Each row of a before or after table is a point. The points were changed in one or more steps. Then noise was added and the rows were shuffled. The steps act on how far a point lies along the listed directions, d1 being the first. What was done? A step turns or swaps two directions, mirrors them in a line or flattens them onto one, adds a multiple of one to another, or multiplies one. Angles are multiples of 10 degrees, from the lower direction toward the higher: turns from -170 to 170, lines from 10 to 170 but not 90. Use the fewest steps. Two steps may share a direction if one is a turn and the other turns, adds or multiplies; they go together, in the order done. Otherwise the lowest direction goes first.
In the rows, 128 means zero.

Directions:
(1): [127 186]
(2): [ 70 127]
Before (12 x 2)
[[146 148]
 [ 95 103]
 [ 88 121]
 [ 84  88]
 [ 86  92]
 [162  87]
 [176 161]
 [ 87 107]
 [119 198]
 [137 102]
 [128 237]
 [ 80 167]]
After (12 x 2)
[[100  89]
 [ 69 147]
 [151 110]
 [103  75]
 [ 98  77]
 [171  98]
 [158 171]
 [ 99 190]
 [ 81 228]
 [137 148]
 [ 91 108]
 [ 98 102]]
Steps: turn d1 and d2 by 20 degrees

Directions:
(1): [ 70  77 118  72 177 103 147 160]
(2): [154 153 193  67  84 108 144 169]
(3): [ 81 145 142 155 108 161 221 125]
(4): [126 105 107 161 100 165 109 223]
(5): [173 108 162 185 175  75 162 154]
Before (12 x 8)
[[160 118 113 136 111 149  88 138]
 [130 146 155 150 100 157 137 130]
 [155 159 124 177 122 118 129 128]
 [151  79 190 173 189  79 174 186]
 [ 67 105  79 117 167 154 120 170]
 [136 137 111  97 160 127  90  76]
 [146 129 101 144  91 157 124 143]
 [ 41  33  43 178 222 115  91 143]
 [118 112 116  94 148 151 113 164]
 [137 174 146 105 143 123 109  81]
 [128  98  92 213 142 105 107 128]
 [137 124 126 115 102 157  91 143]]
After (12 x 8)
[[106 126 125 155 156 106 177 155]
 [ 91 108 145 112 131 139 138 160]
 [116 124 118 155  94 178 151 151]
 [156 145 114 130 107 173  86 154]
 [108 133 123 124  79 184 126 150]
 [106 180 153  92 145 127 155  53]
 [132 129  65 143 131 164  34 165]
 [103 106  91 124  96 168 143 174]
 [123 171 120 114 134 149 140  39]
 [148  78  42 245 174 130   5 126]
 [234  79 208 230 202  41 140 197]
 [113  78 101 219 160  98 141 158]]
Steps: add -0.3 times d2 to d3; turn d1 and d3 by -120 degrees; multiply d4 by 1.6; multiply d5 by 1.6

Directions:
(1): [ 74  66 121 173 154  84 203 132 118 199 102 150 129 105]
(2): [ 56 125 203 155  93 162 117 156 133  83 133 172 191  98]
(3): [ 97  83 100  86 110 186 113  82 114 132 170 191  58  89]
(4): [190 133 164 157  85 131 128  85 166 131  38 152  99  71]
Before (9 x 14)
[[ 92 134 166 163 127 127 122 145 123 145 127 142 178 145]
 [ 86 151 125  99 123 166 100 183 101  56 181 123 184 151]
 [ 10  85 168 100  86 200  92 147  80  69 231 174 143 107]
 [153  54  68 131 126  96 195  83 138 223  59 156  22 116]
 [162  99  91 126 169 113 166 113 110 166 110 111  79 124]
 [ 28 119 181 148 127 122 137 171 133 122 169 132 207 133]
 [142 128 164 131  72 174  86 126 158  70 100 119 134 106]
 [151  85 102 124 123 158 132 112  93 155  91 158  85  89]
 [ 66 186 190 139 126 125  99 186 153  42 148  97 229 148]]
After (9 x 14)
[[ 42 123 202 162 112 126 134 163 145 116 143 141 210 115]
 [155 124 155 128  72 173  86 113 161  78  92 118 114 103]
 [ 82 189 206 142 107 136  91 170 165  32 128 112 221 127]
 [ 12  78 191 119  66 203 101 136  92  72 199 195 142  78]
 [145  57  51 129 146  79 204  99 125 232  78 134  32 144]
 [151  99  86 123 177 109 168 125 104 164 126 103  90 137]
 [150  82  94 125 134 149 138 115  90 164  93 149  85  96]
 [102 139 173 169 119 128 119 141 131 142 114 143 177 139]
 [ 83 149 142 106 106 177  95 176 110  48 167 142 183 131]]
Steps: turn d1 and d3 by -10 degrees; turn d2 and d4 by 20 degrees

Directions:
(1): [142 157 109 141 167 146  32 110  62 167 129 105 125  35 137 143 117 162
 119 104 174  93 115 109  60 106 128  44 193 129  70 148]
(2): [133 100 166 175 120 108 155  95 243  86  94  99 150  36 120  87 187 101
 126 157 103  76 126 165 134 120  90 127 192 184  93 144]
(3): [ 73 119  64 142  77  88 154 222 118  80 135  86 188 126 106 111 198 178
 157 165 171 151 117  70 116 180 152  79 168 110 139  92]
(4): [ 66 168 218  39 184 108 142 113 127 111 153 165 156 138  66 144 198 140
  60  78 114  96  89 144 151 170 168  86 138 101 122 147]
(5): [205  94 182 116 160  94 113 188  92  48  95 112 145 123 118  79  80 139
  99 161 137 210  80 229 103 115 143 107 118 105 105 118]
Before (11 x 32)
[[184 106 139 164  99 122 163 123 165 115 117 122 122 137 144 120  91  88
  140 133  88 144 151 137 123 103 114 153 101 138 147 141]
 [128 122  79 169 109 116 100 148 150 115 102  72 147  18 133 107 133 161
  143 176 173 114 129  91  93 112 120  92 216 154  94 126]
 [161  87 147 169 127 131 142 102 194 105  88 116 120 114 126  84 105 111
  142 149 110 159 121 169 109 119 109 169 136 180 118 120]
 [ 66 171 224  25 192  72 141 141 133  69 160 133 168 146  34 142 213 169
   56  97 127 124  66 173 154 172 164  67 146  94 117 149]
 [ 81 170 139 103 189 135  88  73 112 173 155 142 134  54 117 160 174 155
   98  75 131  46 137 102  81 117 117  60 185 137  97 163]
 [126 117 218  96 161  83 147 100 184  92 116 133 143 101 103 111 159  91
   69  98  77 118  96 190 164 153 122 139 126 156 108 127]
 [173  80  84 183  84  89 144 161 174  81 101  88 138 130 150  81 123 123
  154 187 137 179 141 135 142 103 122 166 131 151 153  96]
 [158 101 124 188 137 128 101 116 157 113  98 104 121  42 136 106  99 100
  129 166 159 143 129 174 117 107 109 118 162 162 102 148]
 [187 139 123 109 139 133 100 139  29 151 128 139 100 175 189 117  39 115
  141 130 135 167 138 149 117  94 125 143  82  96 138  91]
 [156 110 112 183  80 127 174 134 185  94 101  95 139 115 150 102 116 102
  161 189 117 150 135 139 128 104 112 168 129 175 157 127]
 [162 156 116 157 144 150  98 122 113 133 109 108 118  87 159 119  88 130
  140 124 138 136 119 142  94 103 124 109 120 150  96 152]]
After (11 x 32)
[[127 133 122 155 143 120  67  73 137 176 128 105 115  41 152 143 132 112
  114  88 119  74 129 112 106 116 100 104 167 176  88 132]
 [167  84 141 135 104 104 184 160 193  67  92 109 126 130 129  84  88 111
  127 194 113 180 124 170 159 110 117 192 121 143 144 112]
 [112 164 144  80 134 135 153  98  95 173 153 168 105 200 160 143 114  93
  128  99 104 107 151 108 167 127 127 164  83 107 163  99]
 [145  92  16 205  80 124 140 168 133 125 119  86 134 108 180 111 111 141
  195 184 144 146 179  89  85 101  80 135 140 152 143 102]
 [137 128 218  73 174  88 137  99 166  90 121 151 136 144  98 113 158 110
   65 109 102 133 106 180 174 125 151 151 123 129 143 132]
 [114 106 152 153 121 130 169  97 201 124 117 144 115 121 121 125 119  70
  127 148 117 134 143 162 177 129 117 179 112 155 150 147]
 [ 99 153 205  86 147 113 173 112 170  90 130 139 152 125  97 122 171 115
   91 127 105 119  95 157 148 140 152 126 127 148 148 157]
 [ 96 129 175 119 155 138 154  63 193 133 118 155 129 132  99 120 155 116
  114 106 100 110 113 135 129 144 132 152 137 168 129 133]
 [121 146 117 145 105 140 174 118 170 129 126 136 120 156 154 122 118  98
  155 131 103 135 140 131 149 128 120 177  77 149 148 145]
 [108 151 178 107 132 119 161 105 153 126 150 142 138 134  99 143 159 104
  101  88  95  97 135 110 141 143 138 113 124 124 139 158]
 [207 148  84 179 160 144   8  98  79 167 118  68  86  40 154 141  53 159
  147 135 173 133 126 153  52  54  83  77 171 152  65 157]]
Steps: turn d1 and d4 by -120 degrees; multiply d2 by 0.7; turn d3 and d5 by 90 degrees
